Every row gives one point. Two turns around zero, p and q, are shown by what they do to some points. Write where each new point lands after one turn and then the other. Backwards means that the second turn is done in reverse. Each puzzle has new turns, and all numbers are rounded.

Turn p:
| -11 | -13 | -> | -16 |  -6 |
|  5 | 33 | -> | 20 | 27 |
|   6 | -20 | -> |  -4 | -21 |
Turn q:
| -10 |   2 | -> | 5 | 9 |
| -17 |  -5 | -> |  1 | 18 |
| 48 | -6 | -> | -23 | -43 |
| -10 |  -3 | -> |  1 | 10 |
| -12 |  12 | -> | 15 |  7 |
Where do these land?
q, then p backwards: | 26 | 10 | -> |  13 | -25 |
p, then q backwards: | -11 | -29 | -> |  28 | -14 |
p, then q backwards: |  4 | -1 | -> | 1 | 4 |
q, then p: | -19 |  20 | -> | 27 | -2 |

Turn p:
|  23 |  42 | -23 | -> |   8 | -33 | -41 |
| -19 | -22 |  -4 | -> | 13 | 16 | 21 |
|  18 |  13 | -28 | -> |  17 |  -6 | -31 |
| -27 |  10 |  47 | -> | -33 | -19 |  40 |
|   4 | -43 |   8 | -> | -5 | 42 | 12 |
Turn q:
| -48 |  16 | -30 | -> | -14 |  11 |  56 |
|  29 |  11 | -22 | -> |  21 |  30 | -11 |
|  22 | -33 |  32 | -> | -13 | -21 | -45 |
| -4 |  6 | 20 | -> |   6 | -20 |   0 |
Where do these land?
q, then p: | -12 |  32 |  28 | -> | -23 |  37 |  -6 |
q, then p: | -19 | -40 | -47 | -> |   7 | -53 |  37 |
q, then p: | 23 | 19 | 11 | -> |   0 |  12 | -29 |
q, then p: | -23 | -33 |  -9 | -> |  12 | -14 |  37 |
q, then p: | 47 |  0 | 13 | -> |  28 |   5 | -40 |
q, then p backwards: | -15 |  23 |   3 | -> | -28 |   1 |  -2 |

Turn p:
| -12 | -23 | -36 |  19 | -> |  10 |  17 |  -4 | -44 |
| -10 | -12 |  -8 |   0 | -> |   8 |  -4 |  -2 | -15 |
| 25 |  8 | 30 |  5 | -> | -23 |  -2 |  21 |  25 |
|   1 |  10 |   3 | -18 | -> |  -1 |  -9 | -13 |  13 |
| -20 |  30 |  15 |  10 | -> | 26 | 12 |  7 | 28 |
|  -1 | -18 |   3 |   7 | -> |  -1 |  -5 |  12 | -14 |
|  18 |   5 |  -7 | -24 | -> | -19 |  -8 | -22 |   7 |
Turn q:
|  -2 |   0 | -43 |  -3 | -> | 33 |  0 | -5 | 28 |
|  -3 |  14 | -32 |  13 | -> | 16 | 16 |  0 | 30 |
|   1 | -25 |  20 |   4 | -> | -18 | -24 |   8 |  -9 |
|  -3 |  11 |  16 | -22 | -> |   0 |   6 | -15 | -25 |
| -10 |  -7 |  25 |   3 | -> | -24 |  -7 |  -5 | -11 |
| 17 |  8 | 14 |  5 | -> |  -6 |  10 |  16 | -13 |
Where do these land?
q, then p: | -48 |   3 |   7 |   2 | -> |  26 |  24 | -18 | -29 |
q, then p: |  14 |   5 |   5 | -13 | -> | -10 | -11 |  -9 |  10 |
p, then q backwards: |   7 |  13 | -31 |  25 | -> | -1 | 41 |  8 | -4 |
p, then q: |  -8 | -35 |   9 |  -1 | -> |   0 | -27 |  -6 | -24 |
q, then p backwards: |  17 |  13 |  12 | -12 | -> |  -6 | -14 | -14 |  18 |
q, then p backwards: |  -1 |  13 | -11 |  -8 | -> | -11 |  11 | -10 |   4 |
q, then p: |  19 | -12 |   9 |   7 | -> |   1 | -21 |  13 |   6 |

Turn p:
|   4 |   0 |  -4 |   9 |  -8 | -12 |  18 |  10 | -> | -19 |  11 |   6 | -12 |  -2 |  -4 |   9 |   3 |
|  4 | -2 |  5 |  6 | -8 | -3 | -4 |  7 | -> | -5 | -3 | -8 | -4 |  1 | -6 |  5 |  6 |
| -12 |   1 |  -5 | -14 |   3 | -12 |  -4 |  -7 | -> |   6 |   7 |   4 |  -2 |  10 |   7 | -18 |   3 |
|   8 |  10 | -30 |   2 |  20 |  21 | -14 | -15 | -> |   6 |   0 |   4 |  38 | -23 |  15 |  -9 |  -1 |
| -22 |  -2 |   8 |   2 |  -1 |  13 |  -6 |  -6 | -> |  20 |  -9 |  -5 | -12 |  -8 |   9 |  -3 |  -4 |
|   7 |  -4 | -11 | -10 |  -3 |  13 |  -5 |   8 | -> |   6 |  12 | -11 |  14 |  -1 |   0 |   7 |  -4 |
| 11 | -9 | 12 | -1 | -8 | -8 |  4 | -4 | -> |   0 |  -3 |   5 |  -4 |  10 | -16 |   7 |   6 |
|  -3 |   2 |   4 |   3 |  -9 |   1 | -13 |  -2 | -> |  6 | -7 | -9 | -2 |  0 |  2 |  0 | 11 |
|  7 | 15 | 10 | -3 |  5 |  1 | -9 |  3 | -> |  -5 | -15 |  -6 |   8 |  10 |   7 |   1 |  -1 |
|   9 |  -6 |   2 |   3 |  13 |  -5 | -14 |   9 | -> |  -8 |  -7 | -11 |   9 |   0 | -12 | -11 |  -4 |
| -14 |  -4 |   7 |   3 |  -5 | -10 |  48 |  -4 | -> |  -7 |  14 |  33 | -33 |   1 |   1 |  12 | -13 |
Turn q:
| -5 | 16 | -9 |  6 |  7 |  0 |  4 |  9 | -> | -10 |   7 |   5 | -16 |  -1 |  -9 |  -3 |  -5 |
| -11 |   4 | -16 |  -9 |  18 | -10 | -10 |   3 | -> |  15 |  -2 |   3 | -17 |   7 | -11 | -13 | -11 |
|   6 |   5 |   6 | -13 | -12 |  13 | -14 | -19 | -> |   6 |  -3 | -19 |  13 |  -9 |  -6 |  -9 |  19 |
|  -7 |  12 | -19 |  21 |   2 |  -1 | -17 |   4 | -> |  -6 |  23 |  -8 | -16 |  13 |  -2 | -14 |  -5 |
|  7 |  3 | 18 | -7 | -2 | -1 | 11 | -3 | -> |  -4 | -12 |   3 |   6 |  -5 |  -3 |  14 |  11 |
| -12 | -15 |   0 |   9 |  -9 |  19 |  -7 |   1 | -> |  7 | 20 |  1 |  9 | -9 | 17 | -6 |  2 |
| 25 | -3 | 11 |  1 | -2 |  9 |  8 |  1 | -> |  -9 |  -5 | -13 |  10 | -10 |   1 |  21 |  -2 |
|  -7 |  -3 |   3 |  -6 |   6 | -21 |   1 |  12 | -> |   6 | -14 |  12 | -14 |  11 |   6 |   2 |  -3 |
| -10 | -13 |   6 |  -8 |  11 | -15 |   5 | -12 | -> |  18 | -10 |  15 |   9 |  12 |  -4 |   2 |   0 |
|  13 |  -6 |   0 |   5 | -17 |   7 |  18 |   4 | -> | -21 |  -3 |   0 |  14 |  -9 |  11 |   6 |  -5 |
Where do these land?
p, then q: |  12 |   1 | -13 |  10 | -13 |   2 | -13 |  -8 | -> | -17 |   4 |   3 | -12 |   0 |  17 |   3 |  -7 |
q, then p backwards: |   9 |  -2 |  13 |   3 |   2 | -12 | -15 | -11 | -> |   6 |   3 |  10 | -11 | -17 |   2 | -14 |   2 |
q, then p: | -12 | -10 | -11 |  -6 |  14 |   0 |   8 |  -6 | -> |  -1 | -18 |   8 |   3 |   7 | -11 |   0 |  11 |
q, then p: |   7 | -16 | -14 | -10 | -15 |   8 |  -1 |   9 | -> |  20 |  -1 |  -4 |   7 | -17 |   0 |   7 |  13 |
q, then p: | -17 |  15 |   6 |  -2 | -10 |   0 | -12 |  13 | -> |   6 |   6 | -22 |   5 |  16 |   7 |   3 |  -9 |
p, then q: | -16 |   9 |  12 |   3 |   9 | -22 |  10 |  14 | -> |  29 |  -4 |   5 |  -1 | -10 |  -7 | -15 |   8 |
p, then q: |  10 | -11 |  -5 |  10 |  15 |  14 |  12 |   1 | -> | -11 |  -2 |   6 |  16 |  16 |   3 |  -2 |  16 |
p, then q: |  -3 |   6 |   5 |  10 | -14 |   9 |  -4 | -14 | -> |  -7 |  -7 |  -1 |   4 | -13 |  15 |   9 |  -9 |
p, then q: |   9 |   7 |   7 | -18 |  13 |   0 |  14 |   3 | -> |  11 |  11 |   8 |   9 |   7 | -17 |  11 |   6 |
